Each point is reached from the start by the listed moves, each made 0, 1 or 2 times, or once backwards (-1), plus a little noise. Is the number of moves made odd or even? Then give how often each move was made.

Moves:
(1): [ 1.8  1.1 -2.0]
(2): [0.7 3.2 0.7]
(3): [ 3.5 -0.9  2.9]
Start: [-0.9  0.1 -0.4]
Points:
[-2.6  2.1 -5.5] -> even (1, 0, -1)
[8.7 2.9 4.3] -> even (1, 1, 2)
[0.6 6.8 1.4] -> even (0, 2, 0)

Moves:
(1): [ 2.5 -0.1  0.2  0.2  0.3  0.9  0.1 -0.1 -1.2]
(2): [-0.5  2.3  0.8  0.0 -1.1 -0.9 -1.1 -0.1 -1.6]
(3): [-0.2 -1.2  3.3  1.5  1.3 -1.2 -0.8 -0.8  0.0]
(4): [ 0.2 -0.3 -0.7  4.0  0.5  0.1 -2.2  2.1  0.1]
(5): [-0.4  0.0 -0.2 -1.3  4.3  1.9 -0.9  0.6 -2.0]
(6): [-1.1  0.1  1.2  0.3 -0.5  3.8 -0.1 -0.7 -0.3]
(7): [-0.3  2.3  1.1  0.7  0.7  0.1  2.9  1.4  0.8]
(8): [ 0.4 -0.8  1.5 -1.9 -0.6  0.1 -0.5  3.3 -0.4]
(9): [ 1.3  2.0  0.2 -0.9  0.8  0.1 -2.0 -0.8  3.2]
Start: [-0.1 -1.6 -0.3  0.0 -1.6 -0.8  0.9  1.9 -3.0]
Points:
[ 0.2  5.8 -0.1 -8.7 -1.8 -0.3  1.9  3.6  5.1] -> odd (-1, 0, -1, -1, 0, 0, 1, 1, 2)
[ 3.3  3.1 -5.9 -1.5  2.1 -2.5 -9.2  2.9 -0.8] -> even (0, 1, -1, 1, 1, -1, -1, 0, 2)
[-5.5  4.7  4.4  7.7  4.6  2.0  2.0  2.7 -3.4] -> odd (-1, 1, 1, 1, 1, 1, 2, -1, 0)
[ 1.0 -9.5  1.9  4.8  4.6 -3.1 -3.1 14.3 -7.3] -> odd (0, -1, 1, 2, 1, -1, 0, 2, -1)
[ 1.1  0.2 -1.4 -2.8  7.9 10.7 11.3  1.2 -9.1] -> even (2, -1, -1, -1, 2, 1, 2, -1, -1)
